Each row of a before or after table is a point. The points were changed in one or more steps. Then noise was added and the rows were shuffled. The steps act on columns, c1 being the first. What was done? A step turns or swaps two columns, mirrors them in a line or flattens them onto one, adds a multiple of one to another, or multiplies or shifts one. Angles are multiples of 10 degrees, from the lower column toward the higher: turns from -170 to 170, lines from 10 to 170 but not 90. Use the fewest steps. Two steps may share a column if one is a turn and the other turns, adds or multiplies; they go together, in the order done. Otherwise the lowest column goes first.
In the rows, zero is written as 128.

Before (8 x 2):
[[125 136]
 [100 156]
 [149 142]
 [125 114]
 [102  48]
 [ 91 165]
 [ 78 155]
 [162 123]]
After:
[[119 141]
 [ 52 154]
 [ 25 148]
 [ 79 144]
 [ 78  70]
 [201 128]
 [168 134]
 [121 122]]
Steps: multiply c1 by 2; multiply c2 by 0.7

Before:
[[144 170  92 120 127 114 125 116]
 [147 114 151 169 140 116 161 142]
 [163 119 124 137 125 131 108 160]
 [ 60 170 121 125 178  53 141 184]
 [162 115 171 141  95  94 145 149]
 [ 93 147  78 110 106 141 116 119]
 [ 70 178 108  82 181  93 182 197]
 [159  97 176 127 144 107 132 125]]
After (8 x 8):
[[ 95 146  80  82 143 152 120 118]
 [149 173  95 102 134 105 129 100]
 [160 116 170 163 130  67  92 154]
 [164  97 174 123 120  92 141 128]
 [ 64 179 108  13  62  67 164 178]
 [162 116 121 152 144 134 131 160]
 [ 61 167 118 117  99  10 176 180]
 [147 115 147 224  92 103 126 143]]
Steps: add -0.3 times c2 to c8; multiply c4 by 2.5; turn c5 and c7 by 110 degrees; multiply c6 by 1.6

Before, 13 rows:
[[112 134 136 159 170 141 147 180 154 146 196 172]
 [131  62 151 116 110 108 109 128 166 148 135 166]
 [133 169 108 122 137 160 117 178  95 131 158 120]
 [102 145 166 115  71  92 148 111 129 132  65 147]
 [186  95 128 151 188 108 157 155 136 137 193 165]
 [ 91 170 174  65 126 147 105 118 108  76  80 155]
 [129 122 153 162 187 142 107 131 145 161 138 141]
 [108 131 121 140 107  94  99  83 158 114 123 165]
 [ 81 187 210  77 147 150 100 113 120  80 143  74]
 [ 59 116 140  67 152 115 133 127  89  65  99  99]
 [116 136 126  81 124  89 135 113 162 166 107 162]
 [122 158 111 114 141 163 140 157 156  81 113 110]
 [ 96 120 160  92  96 140 147  60 132 143 107 156]]
After, 13 rows:
[[ 88  73 158 181 125 135  82 119 155  99  54 155]
 [136  95 152 129 145 133 114 177 171 116 167 121]
 [131 183  78 131  90 113 109 132  86 145 140 165]
 [ 98 125 146 166  66 115 133  57 135 152 107 152]
 [100  98 138 148  14 152 146 110 100 160  51 143]
 [117 118 153 174 120 124 121 114  75 171 113 163]
 [113 120 145 104 211 101 159 178 120 114 219 173]
 [ 83  43 141 165 170 117  82 115 150  76 130  69]
 [131 123 100  90 246 106 116 132 126 157 151 139]
 [122 104 160 146 155  87 135 159 138  90  95 111]
 [102 128 165 107  86 128 108  83  83 117 114 164]
 [ 60 134 217 188 177 164 114 127 143  85  69  98]
 [187 161  27 121 246 138 162 152 106 111 212 164]]
Steps: turn c2 and c3 by 160 degrees; add -1.5 times c1 to c3; mirror c4 and c7 in the line at 80 degrees; multiply c5 by 2; turn c6 and c9 by 130 degrees; multiply c11 by 1.3; turn c10 and c11 by 20 degrees
